Each row is a point. A path goes straight from each point to the next, and from the last back to the first. The post is the endless flat space through its rows: a point in 2 columns, a line in 3, a plane in 4, and so on, so that a path can go around it. How many times does the path go around the post? Going back the other way cancels.
In the rows, 128 means zero.

Post (2 x 3)
[[124 155 148]
 [ 94 145  35]]
Path (10 x 3)
[[ 66 122  83]
 [ 49 138 143]
 [ 69  94 100]
 [126 121  99]
 [164 143  93]
 [125 193  28]
 [109 175 107]
 [135 177  90]
 [136 130  99]
 [ 93 115  27]]
Times around: 0

Post (5 x 6)
[[150 100 102 133  76  96]
 [155 119  99  91 115 122]
 [146 119 149 110  95  90]
 [149 111 128 130  80 142]
 [121 138  89 142 249 137]]
Path (8 x 6)
[[170 146  93 177 128  90]
 [151 162 117 110 107 117]
 [181 133 120 107 152 147]
 [169  81  90 130 134 105]
 [137  82 137 135  90 107]
 [118  82  96  97 132 105]
 [153  89 113 122 104 102]
 [167 125 161 112 107 154]]
Times around: 0

Post (7 x 8)
[[119  98  94 172 168  90  28 152]
 [101 151 175 137 107  79 147 172]
 [110 138 123 106 126 126 163 179]
 [130  56  95 136 119 104   7 138]
 [113 169 156  81 129  69 185 102]
 [118 154 189  94 148 132 153 159]
 [ 89 135 153 140 120 141 142 131]]
Path (14 x 8)
[[107 170 136 117 101  81 122 157]
 [117 167 160 141 123 142 154 138]
 [115 131 147 161 132  88 120 140]
 [120 114 206 141 150  96  98 124]
 [ 88 130 157 137 180  53  99 155]
 [ 73 122 156 145 131  89 182 152]
 [ 91 159 174 122 126  68 143 143]
 [113 135 115  74 144 106  82 128]
 [ 64 155 105 130 111 139  95 154]
 [161 163  57  86 133  72  85 178]
 [141 149 166 124 146 128 130 119]
 [121  85 157 146 119  85 107 155]
 [107 110 125 119 146 124 124 185]
 [104 129 157 111 135 106 104 175]]
Times around: 2

Post (8 x 9)
[[114 153 151  67  26  73 121 165 140]
 [123 142 110 129 184 180 135 112 157]
 [ 58 169 103 179  53 110 188 204 137]
 [113 108 188 187 153  89 178  72 134]
 [132 169  99 102 156 130  15  89 120]
 [164 173  89  77  19  88  95   8 110]
 [ 84 108 234 175 122 199  54 185 187]
 [148 126 205  87 179 178  41  97  44]]
Path (25 x 9)
[[125 177 140 140  76 152 143  84 143]
 [201 129 158 116  82  98 136 157  98]
 [127 102 221 162  43  50  46  83 119]
 [ 70  75 173 173 104 132  99 134 209]
 [ 69 161 180 178  60 159 119 118  68]
 [144 195 140  85  95 154 115 106 173]
 [131 185 124 122  58 160  53 153 175]
 [145 146  86 176 124 122  12  86 111]
 [118 119 131  90  86 176 166 153 157]
 [ 70 111 189 119 110 155 155 127 104]
 [107 165 135  77 145 168 111 179 185]
 [173 200 181 104 160 118  71 109  76]
 [197 128 125  77 162 142  87 191 174]
 [128  47 148  99 141 122  70 116 155]
 [ 99 111 183 129  74 132 157  52  88]
 [ 99 184 185  70  87 157 129  69 160]
 [164 127 208  76 140 168 131 106 159]
 [201 148  89  77  86 172 117 177 230]
 [140 114 153 112 153  93  90  95  89]
 [120  85 164  71  86  91  59  92 111]
 [128 121 147 156 115 133  86 157 130]
 [155 112 200 110  87  93  70 136  98]
 [114  68 141 136 141  87  63 115 123]
 [104 116 180  82 137 120  52 107 102]
 [107 194 120 104  94 129 109  59 131]]
Times around: 4

Post (10 x 11)
[[ 72  86  98  98 118 137 101 102  69 174 127]
 [ 81 135 163 107 127  88 139 178 147 153  84]
 [114 108 170 125  88 161 135 139 164 163 118]
 [164 108 184 202  79  94 134  65 114 177 105]
 [108 127  46  95  75 139  83 203  84 147  61]
 [138 108 173 119 109  96 159 154 156 197 162]
 [ 90 113 172 136  90  69 147 168 189 126 152]
 [183 153 150 201 197 137 146  98 134 146 140]
 [145 136   7  81 178 172 143  83  39 127  66]
 [187 114 154 203 133  99 118  82 186 175  87]]
Path (33 x 11)
[[136 100 137 114 100 144 113 133 112 143 174]
 [ 86 115 143 143  70 139  79  60  72 141 105]
 [ 80 113 137 105 130 118 173  56 180 153 124]
 [ 99  93  88 185 145  41  90 123  85 192 119]
 [178 122  99 153  99 204 152 159 103 144 141]
 [126 156 127 176 102 128 153 173 147 174  85]
 [116 180 141 159 147 121 162  87 114 130  51]
 [180 160 118 161 138  68 134 145 136 154 128]
 [154 109 204 194 128 103 103 149 141 154 219]
 [132 126 142 138 147  94 146 131 101 141 104]
 [113 101 113 175 129  42 108 165  96 195  11]
 [ 94  63 144 113 117 138 154 172 169 186  92]
 [176 118 114 125 156 160 136 174 181 143 124]
 [130 101 125  93  65  84 105 134 114 172  57]
 [134 155 151 161 124 102 108  33 148 132 101]
 [ 99 141  87 125  88 119 101 160 108 190 126]
 [122  79 179 228  63 169 149  65 121 225 137]
 [101 154 103 126  50 149 110 155  88 211  92]
 [138 188 147 120 101  89 163 139 122 111 155]
 [179 132 192 142 173 118 151 100 152 173 106]
 [137  69 129 187 140 112 103 133 154 127  95]
 [156  63  94 182  77 130 102 131 130 202 157]
 [108 159 136 147 149 144 173 102  96 152  85]
 [104  87 150 186  45 151 149 107  94 200  31]
 [118  78 129 195 144  54 125 143  92 132 104]
 [115  84  99  98 139 152 124  99 122 110  81]
 [124 132 119 170 106 130  65  91 133  63 104]
 [108 139 168 142  24  90 139 148 153 147 210]
 [136 156 127 186 171 126 110 184 151 186 172]
 [123 154 123  97 112 226  92  77 131 177 132]
 [210 161 156 127 168 126 142 143 176 159 145]
 [138  98 183 141 127  39 117  98  96 161 103]
 [128 112 200 159 198 141 164 104 110  94  64]]
Times around: 0

Post (11 x 12)
[[ 82 198 156 121 124 108 114 144  76  62 113  87]
 [108 162 117 172 130 183 125  80 140 104 101 173]
 [177 129 156 174 154   7  86 138 123 165 109  90]
 [132 142 184  97 135 211  92 127 179 111 134 184]
 [153 114 132 134 147 127 152 138 170 192 147 117]
 [ 98 156 147 105 119 113 169  81 124 186  67 161]
 [133 139 124 144  30 101 164  88  95 197  70  94]
 [145 171  78 130  71 184  66 144 131 178 140 120]
 [199 122 183 151 172  39 162 150 131 161 134 196]
 [189 118 142 190 166 129  51 195 105 143 118 134]
 [ 85 146 215 111 211 102  72 133  74  91 203 139]]
Path (13 x 12)
[[178 165 117 124 109 142  95 120 144  99 121 113]
 [166  75 224 103 157 103  49 135 136 115 126 184]
 [ 97 122 156 131 163 116 114 169 118 127 183 111]
 [107 128 102 166 171 139 124 195 134 115 157 175]
 [153 118 119 138  97  64 117 155 145 156 119 116]
 [159 170 121 166  78  95  79  83  67  85 115 149]
 [204 136 145 179 145 145 102 129 101 174  71 140]
 [139 166 149  87 116 171 143 158 161 175 180 142]
 [148 113 213 194 131  46 169 179 131 146 132 137]
 [110 100 193 102 187  73  43 131 100 186 143 152]
 [112 116 204 174 102 105 166 129  76 121  62 146]
 [166 133 162 180 174 108 114 162 117 158 160 170]
 [168 149 127 225 166  92 139 125 107 120 146  71]]
Times around: 0

Post (17 x 18)
[[ 94 146 134 125 155 125  76 166 175 131 144 177 118 149 127 119 163  65]
 [119 144 120 105 131 162 110 127 127 112 120 105 125 151 121 148 125 121]
 [120 106 129  97 167 123 148 138 156 141 116 150 154 141 142 130 104 138]
 [131 137 152 118 147 109 130 173 110  53 128 171 177 127 146 127 110 105]
 [ 96 139 119 116 149 156 133 121  94 114  95 153 129 137 131 117 148 141]
 [146 104 139 125  54 126 125 108 137 101 181 180 123  67  45 109 119 159]
 [ 90 124 104 156 138 166 113 105 130  66 150 133  92  94 148  65 104 103]
 [ 83 145 128  87 110 108 125 152 142 110 119 182 133 105 145 157 132 110]
 [137 146  93 245 115  89 228 129 170 116 106  94 139 160 159 144 130 171]
 [108 110 141 124 127 142  94 179  94 127  97 133 172  97 142 118 104 140]
 [ 87 184 144 172 147 134 135 103 139 130  92 112 105 114 135 109  72 149]
 [123 119 148 149 144  88 102 103 168 107 113 106 117 142 112 103 163 121]
 [123 125 186 113 131 168 123 141 124  95 138 153 150  98 141 147 142 139]
 [ 99 116 173 126  89 132 127 143 111 141 157 164  99 145 117 112 102 106]
 [144 158 148 125 123 123 129 140 146 136 142 121  86 136 150  90 145 127]
 [ 97 148 113 166 150 139 110 137 108  95 174 152 175 138 202 101 109 139]
 [193 100 157 129 112 128  69 151 107  38 249 196  65  62 133 174 139 191]]
Path (20 x 18)
[[ 42 135 117 169 134 114  90 172 106  75 105 148 121 128 185 106 120 103]
 [154 135 131 130 133  97 171 146 183  63 115 129 171 121 148 103  49 107]
 [121 129 121 176 113 127  97 112 161 142 128 139 187  78 117 142  86 152]
 [120  78 172 134 110 155 140 105 113  75 158 124 204 107  88  97 149  88]
 [118 181 145 107 142 131  83 200 131 142 136 147  84 130 181 163 190 119]
 [110 166 146 108 133 110 122 141 174 142 138 167  89 156  95 162  77 175]
 [ 81  67 141 199 114 131 123 134 137  62 109 175 148  94 140 132 112 145]
 [ 91 162 145 128  62 134 130 145 122 157 111 150  80  97 154 126 160  74]
 [106 141 110 145 131 190  78 184 111 129 184 138 131 156 148  92 130  48]
 [126 132 148 172 113  89 112 175 141  95 150 144  80 145 122  75 163  86]
 [121 119  78 118 136 135 153 164 147  85 142 186 110 128 136 127 116 136]
 [176  49 196  95 144 106 158 124  42  89  53 149 109 116  91 143 128 222]
 [129 174 138 138 154  91  98  92 118 117 145 172 151  88 153 120  95 161]
 [ 90 133 132  73 144 141 147 133 146 138  80 139 113 123 102 143  72  74]
 [114 166 144  66 162 101  69 138 109 120 131 141 159 149 123 147 108 128]
 [132 146 140 157 116 152  77 145  96  76 244 156 106 139 161 137 108 186]
 [100  76 159  56  86 124 110 150 102  56  93 154 166 143 146 138 144  87]
 [178 229 181 166  98 163 119 127 104  85 138 138 107 114 124 110 151 122]
 [103 171 157 117 189 122  80 137 142  84 168 202 195 108 168 128 197  95]
 [139 171 164 108 106 137  49 178  89 163 171 125 119 156 118 168 161 148]]
Times around: 4
